Rows are points. The last column is the point's height on a tilted bowl or saddle (a function of degree 2), plus a little noise. Along how many of its main directions does it bend up, bend down or stay straight?

Points (10 x 3)
[[-15   4  -6]
 [-12  39 -13]
 [ 20  46 -27]
 [  8  10 -11]
 [ 56 -39 -60]
 [ 32 -45 -40]
 [  8  32 -16]
 [ 41 -26 -38]
 [ 17 -35 -24]
 [ 15  33 -19]]
Directions: 0 up, 2 down, 0 straight

Points (18 x 4)
[[ 22 -19  -3  -3]
 [  2  20  -6  -3]
 [ 59 -10 -25 -60]
 [-16  23  25 -16]
 [  7 -23  30  -6]
 [-36  -2  20 -12]
 [ 25   9  -4  -7]
 [ 40 -21  11 -24]
 [-60  28  -5 -60]
 [-15  23 -23 -14]
 [  1  -6 -46 -26]
 [  6   4 -17   0]
 [-29  39  -6 -31]
 [-30  35  -7 -27]
 [ 19  14  -8  -5]
 [ 40  12   9 -26]
 [-20  47 -23 -37]
 [ 12  -5  -8   3]]
Directions: 0 up, 3 down, 0 straight

Points (24 x 5)
[[-12 -35  31  25 -38]
 [ 55  25  21  44 -12]
 [ 10 -24   4 -26  11]
 [ 27 -12 -60 -29  22]
 [  5  30   4 -15   5]
 [ 22  20  -3  11  13]
 [ 12  19 -10   4  12]
 [  6  20  -9  18  18]
 [-32  49   9  48  60]
 [ 11   1 -15 -19   7]
 [ 13  35   8 -13   4]
 [  1 -26 -22   0  18]
 [-13   4 -31   8  10]
 [ -6 -15 -37  10  17]
 [ 11  -7   6  25   9]
 [ -3   1   7   4   9]
 [ 15 -18 -31  13  30]
 [  4 -17 -24 -34   8]
 [-17 -22 -41 -20  -1]
 [-32 -42  16 -36 -26]
 [-32 -29  -9  22 -16]
 [ 20 -49   5  13   9]
 [ 42  12  34   6  -7]
 [ 27  19  22   8   6]]
Directions: 1 up, 2 down, 1 straight

Points (48 x 7)
[[-24  20   7   4  16   8   5]
 [-27 -58 -26 -32   6   3 -33]
 [  3  18 -14   4 -13 -16 -13]
 [ 26  27  10  -9 -13  -3 -20]
 [ -5  -2   2 -25 -13 -35 -14]
 [ 37 -17  13  40  -3 -25 -31]
 [-11 -15  14  19  14  -1  10]
 [ 10  38  32  11  -4  44 -28]
 [ 24  26   1  41 -44  -5 -49]
 [-31 -12 -29   5  12 -14 -12]
 [-16  14 -35   0  -5  10 -17]
 [  1  -6  -3  -7 -48 -32 -24]
 [-39  20 -30 -10  17 -17 -22]
 [  8   6   0  18  -4 -21  -6]
 [ -4  60 -10  37  13 -16 -48]
 [ -5  -6 -26 -31   2   4 -12]
 [ -4  13  -3 -22  21  -3   3]
 [  1  14  -9  -3 -10  14  -5]
 [  6  40  22 -41  -8  17 -27]
 [-13  23  26 -23  -6  12   9]
 [ 30  29 -57 -30 -25  -3 -60]
 [-17   1  17  18  30   2  10]
 [ -4 -13 -43  -3  27  25 -15]
 [-20 -51  12  21  21  28 -10]
 [-31  -8  10  10   8 -37  -1]
 [  0   5 -16  41  11  12 -20]
 [ -8  11  -5  24  26   1  -4]
 [ 14  10  -9  31 -17  31 -23]
 [-15  -6  18  -2  -8   8  19]
 [ 12   7  32  37  34  -5  -3]
 [  5   8 -12 -14 -25  -9 -12]
 [-20  -9  -7  -5  23  22  -2]
 [ 21  -5 -23  53   1 -28 -39]
 [ 20  22 -17  21  -6 -33 -29]
 [-36  25  18  12  24  -4   8]
 [ -5  -6  13  20  -4  36   2]
 [ 10 -17  17 -54  23 -13 -13]
 [-27  16  26 -10  -9 -15  19]
 [  1 -18  11  -9 -22   6  11]
 [ -5  13   5  29  18 -16  -3]
 [-42  18  28  14  -9  -3  23]
 [ 10  -4 -19 -18  31 -16   7]
 [  5  21  13   2  10 -23   3]
 [-14 -35 -14   1   8  -8  -2]
 [-29  12  22  16  10 -22  11]
 [ -7  -8 -12  33  24  -3  -6]
 [-32  22   7  22  -4   5   3]
 [ 26 -17 -28  17  40 -16   9]]
Directions: 1 up, 4 down, 1 straight
